Every row gives one point. To make a cloud, some directions were put in groups of two or more. Within a group, all points are equally far from the middle, so they leave a hole (a ring in 2 directions, a hollow ball in 3). The other directions are filled evenly. Then the cloud was stretched, turned, moved and blurred a little. How many holes are there, and how many directions does each take, smallest first?

Cloud, 14 rows:
[[-0.25 -0.47]
 [-0.26  0.41]
 [ 0.46  0.09]
 [ 0.11  0.44]
 [-0.51  0.11]
 [ 0.24  0.38]
 [-0.11 -0.52]
 [ 0.31  0.32]
 [-0.44 -0.30]
 [ 0.46  0.09]
 [ 0.39  0.24]
 [-0.52  0.02]
 [ 0.19  0.41]
 [ 0.43 -0.25]]
Holes: 1 (2)

Cloud:
[[ 0.15  0.28 -0.54]
 [-0.21  0.57 -0.12]
 [ 0.21  0.31  0.55]
 [-0.16  0.46  0.46]
 [-0.19  0.25 -0.45]
 [-0.49  0.29  0.00]
 [ 0.46  0.54  0.11]
 [ 0.35  0.56 -0.32]
 [-0.16  0.34 -0.43]
 [ 0.19  0.02  0.59]
 [-0.24 -0.22 -0.29]
 [-0.35  0.24  0.51]
 [ 0.53 -0.06  0.19]
 [ 0.14 -0.27 -0.31]
 [-0.44 -0.10 -0.18]
 [ 0.43 -0.20  0.19]
 [-0.31 -0.19 -0.26]
 [ 0.24  0.50 -0.42]
 [ 0.51 -0.04 -0.26]
 [-0.43 -0.22  0.33]
 [-0.32  0.30  0.50]]
Holes: 1 (3)

Cloud, 31 rows:
[[ 0.44  0.40  0.01  0.57]
 [-0.23 -0.12 -0.58  0.15]
 [ 0.36  0.54  0.23 -0.08]
 [-0.12  0.67 -0.22  0.31]
 [ 0.37 -0.04  0.16 -0.11]
 [ 0.11  0.12  0.58  0.32]
 [ 0.36 -0.04  0.10  0.59]
 [ 0.14  0.65 -0.28  0.08]
 [ 0.18  0.16  0.40  0.61]
 [-0.45 -0.09  0.01  0.54]
 [ 0.18  0.42  0.55  0.27]
 [-0.15  0.36 -0.57  0.23]
 [ 0.42  0.36 -0.09  0.58]
 [-0.08 -0.08  0.23  0.67]
 [-0.53  0.00  0.01 -0.15]
 [-0.60  0.03  0.06  0.27]
 [ 0.05 -0.26  0.11  0.58]
 [-0.03 -0.43  0.06  0.27]
 [ 0.03 -0.14  0.39  0.50]
 [-0.01  0.30 -0.31  0.68]
 [-0.42  0.11 -0.52  0.27]
 [ 0.48  0.15  0.32  0.06]
 [-0.38  0.57 -0.07  0.09]
 [ 0.25  0.60  0.39  0.07]
 [-0.33  0.20  0.45  0.02]
 [ 0.48  0.51  0.01  0.42]
 [-0.42 -0.08  0.25  0.45]
 [-0.45  0.37  0.08 -0.13]
 [ 0.39  0.62 -0.04  0.03]
 [ 0.12  0.36 -0.52  0.03]
 [-0.43  0.23 -0.26 -0.20]]
Holes: 1 (4)

Cloud, 55 rows:
[[-0.32  0.17  0.13  0.29  0.37 -0.66]
 [-0.53 -0.35 -0.18 -0.12 -0.19 -0.14]
 [ 0.24  0.09 -0.29 -0.62  0.24 -0.20]
 [-0.48 -0.09 -0.29  0.38  0.44  0.22]
 [-0.80  0.14  0.26  0.30 -0.24  0.14]
 [-0.27  0.62 -0.47 -0.12  0.14  0.19]
 [-0.54  0.00  0.57  0.17  0.40 -0.19]
 [-0.42  0.41  0.14  0.10  0.39 -0.50]
 [-0.18  0.07  0.58  0.04 -0.16  0.46]
 [-0.20 -0.11 -0.38  0.25  0.08 -0.33]
 [-0.11  0.35  0.06 -0.49  0.27  0.50]
 [ 0.33  0.11  0.27  0.15 -0.54  0.25]
 [-0.41  0.54 -0.07  0.14 -0.35 -0.56]
 [ 0.49 -0.39 -0.08  0.19  0.00  0.00]
 [ 0.04  0.76 -0.46 -0.04 -0.08  0.12]
 [-0.69  0.51 -0.34  0.28  0.56 -0.09]
 [ 0.65  0.66 -0.05  0.29 -0.39  0.10]
 [-0.34 -0.39  0.26  0.24  0.40 -0.09]
 [-0.06 -0.07  0.46 -0.17  0.38 -0.70]
 [ 0.22 -0.50  0.20  0.25  0.29 -0.20]
 [ 0.16  0.81 -0.19 -0.10 -0.49 -0.42]
 [ 0.23  0.57  0.38  0.23 -0.25  0.23]
 [-0.07 -0.02  0.46  0.25 -0.15  0.44]
 [ 0.47 -0.49  0.08  0.05 -0.25  0.06]
 [-0.64  0.40 -0.44 -0.03  0.14 -0.09]
 [ 0.16 -0.15  0.50 -0.08 -0.22  0.40]
 [ 0.31 -0.12  0.51  0.08 -0.21  0.18]
 [-0.23 -0.11  0.12 -0.73  0.14 -0.26]
 [ 0.18 -0.59  0.48  0.05  0.15 -0.23]
 [ 0.19  0.27 -0.38 -0.61 -0.17 -0.10]
 [ 0.04  0.48 -0.22 -0.30  0.25  0.13]
 [-0.02  0.47 -0.40 -0.22 -0.29 -0.61]
 [ 0.24  0.63  0.44  0.02  0.03 -0.20]
 [ 0.10  0.34 -0.33 -0.20  0.23 -0.55]
 [ 0.55  0.41  0.04 -0.03 -0.13  0.28]
 [-0.36  0.16  0.15  0.03 -0.24 -0.49]
 [-0.21 -0.39  0.08 -0.01 -0.37 -0.27]
 [ 0.47  0.46  0.25  0.17 -0.21  0.24]
 [-0.16  0.12  0.62  0.27  0.08  0.53]
 [-0.03 -0.33  0.69  0.27  0.40  0.01]
 [-0.50 -0.08 -0.10  0.07  0.16 -0.35]
 [ 0.17  0.29 -0.30  0.24  0.63  0.31]
 [-0.51 -0.22 -0.20 -0.05 -0.20 -0.26]
 [ 0.51  0.31 -0.05 -0.52 -0.34  0.06]
 [-0.45 -0.48 -0.03 -0.16  0.58 -0.14]
 [ 0.82 -0.29  0.35  0.00 -0.10  0.02]
 [-0.25  0.14 -0.45  0.45 -0.18  0.66]
 [-0.51  0.07  0.42  0.43 -0.14  0.42]
 [-0.16  0.94  0.28  0.21  0.13 -0.09]
 [ 0.28  0.61  0.27  0.33 -0.49  0.17]
 [ 0.26  0.00  0.54  0.42  0.03  0.07]
 [-0.56 -0.44 -0.24 -0.23  0.21 -0.01]
 [-0.21  0.89  0.11  0.09 -0.16  0.42]
 [-0.15 -0.52 -0.36 -0.32  0.53  0.31]
 [-0.06  0.69  0.05 -0.14  0.11  0.26]]
Holes: 1 (3)
